Each row of a before or after table is a point. The points were changed in one or more steps. Then noise was added and the rows were shuffled. The steps act on columns, c1 being the first. Write out the steps. A step turns or swaps two columns, mirrors them in a line or flattens them onto one, adds a multiple of one to another, or multiplies or shifts one. Angles are multiples of 10 degrees, from the lower column toward the higher: turns from -170 to 170, lines from 10 to 170 but not 90. Use the fewest steps. Two steps may share a column if one is a turn and the other turns, adds or multiplies; they go together, in the order done. Otherwise the lowest column goes first.
(in the rows, 128 means zero)

Before (12 x 2):
[[170 185]
 [ 60 100]
 [119 149]
 [124 125]
 [110 125]
 [ 88 141]
 [ 21 107]
 [168 134]
 [172 110]
 [140 128]
 [133 113]
 [ 73 169]]
After, 12 rows:
[[113 125]
 [136 131]
 [141 133]
 [121 135]
 [190 106]
 [141 111]
 [222 182]
 [174 128]
 [ 92 109]
 [185 180]
 [107  60]
 [ 84 131]]
Steps: turn c1 and c2 by -160 degrees

Before (13 x 6):
[[ 83 143 110 111 134 128]
 [150 138 126  80 144 189]
 [137 123  87 101 109 150]
 [147 159  86  95  83 123]
 [126 162 101 111 176 168]
 [156 127 110 118   7 124]
 [147 119  91  97 172 129]
 [148 132 119  78  28 128]
 [137 116 107 145 128 126]
 [149 140 125 117 124 130]
 [137 150  80 147 159 117]
 [139 158 119 131 167 120]
 [ 91 167  93  93 163 231]]
After, 13 rows:
[[135 150  88 112 109 149]
 [142 136 121 152 165 117]
 [149 174 121 116 145 188]
 [157 138 109 123   6 122]
 [128 159 100 154 178 169]
 [145 175 121 107  26 128]
 [149 172  87 138  83 124]
 [136 107 107 126 127 128]
 [139 121  80 157 154 117]
 [149 149  93 103 170 130]
 [ 96 178  92 144 164 234]
 [ 81 148 111 132 134 128]
 [149 145 125 133 126 131]]
Steps: turn c2 and c4 by 60 degrees

Before:
[[126  62 121 129 173 131  72 119  40  90 124  61]
 [175 159 157 150 160 140 117 160 228 138 119 101]
 [ 60 156 138  58 155 127 119  91 112 162 127 184]
 [139 136 120 134 142 121 155 165 170 112 132 122]
 [ 31 146 153  40 180 167 147 114 120 122 107 164]
 [110  97 141 133 146 153 117 176  61 135 166  38]
 [129 144  93 117 140 150 120 134 190 141 109  95]
 [ 62 101 145 121 163  91  91 132  90  88 120  34]]
After:
[[ 96  87  86 122 177 116 137  69 122 103 155  33]
 [ 65 150 111  42 123  62 112  51 109 107 122 169]
 [ 67 128 114  56 145 102 101  88 122 144 100 188]
 [160 106  64 138 115 102 154  87 140 163 140  38]
 [133 129 194 111 111 107 114 126 141 119 103 103]
 [165 158 169 134 146 121 127 121 119 126 150 121]
 [180 125 212 150 135  94  88 148  64 127 114 104]
 [116  51  40 127 149  85 172 131 164 102 160  60]]
Steps: mirror c1 and c8 in the line at 30 degrees; turn c2 and c7 by -70 degrees; turn c3 and c9 by -110 degrees; mirror c5 and c6 in the line at 150 degrees; turn c10 and c11 by -60 degrees

Before, 11 rows:
[[ 70 126 105  60 151  62 166 179 126 162 141 159 156 121 134  99 162 145
  171 175]
 [ 82 174 163 123 129  57 139 126 113 161  94  75 171 158  92 101  84 146
  106  68]
 [124 139  99  85 131 166 135  96 117 120 152 116  86  69 113 105 142 171
  199 133]
 [175 125 192  99  34 132  70 173 177 204 119 138 138 113 115  87 144 148
  167 104]
 [104 131 149 153 126 169 146 135 179 157 209  63 125 158 206 153 127 169
   88 173]
 [ 97 111 102 181 162  84 126 101  53 143 100 170 125 163 132 131  69 166
  128 100]
 [114 157 154 161 113 130 107 151 105 132  86 138  78 141 115 176  96  66
  154 150]
 [104 118 110 165 137  78 178 198 165 131 204 108 176 128 132  93 111 121
   83  90]
 [179 227  73 173  52 114  62 107 183 200  82 147 104 100 172 118 181 180
   93  68]
 [126 141 124 105 142 103 168 169 138 174 207  74  81  72 129  78 135 172
   96  86]
 [ 97 147  93  90 156 158 154 104 153 117 168 135  73 134  94  59 103  71
  117 134]]
After, 11 rows:
[[175 125 193 150  36 134  71 176 175 205 105 133 139 111 115  84 143 150
  169 102]
 [176 228  72 146  52 113  62 200 180 147 191 147 104  99 171 116 184 178
   93  67]
 [ 81 175 163 161 130  56 140 156 112 145 140  74 170 157  95 100  85 146
  103  69]
 [100 110 103 126 161  85 125 152  55 111 188 169 127 160 129 132  68 166
  128 100]
 [103 121 109  39 135  79 177  92 165 189 121 109 176 127 131  96 111 121
   82  91]
 [125 140  98 131 132 167 136 136 118  96  80 118  87  68 113 105 142 170
  198 134]
 [ 70 124 105 152 152  60 165 134 123 190  64 159 154 120 131 101 164 146
  170 171]
 [ 96 146  93 114 157 160 152 130 152 106  78 132  74 132  94  59 104  72
  117 134]
 [117 155 152 146 113 131 104 122 102 151 179 135  80 143 114 178  93  68
  154 149]
 [127 142 123  70 141 102 167 152 139 186  65  70  80  74 131  81 133 173
   98  87]
 [105 133 150  44 128 169 141 150 182 147 108  66 125 159 205 152 125 168
   92 170]]
Steps: turn c4 and c11 by 120 degrees; mirror c8 and c10 in the line at 60 degrees
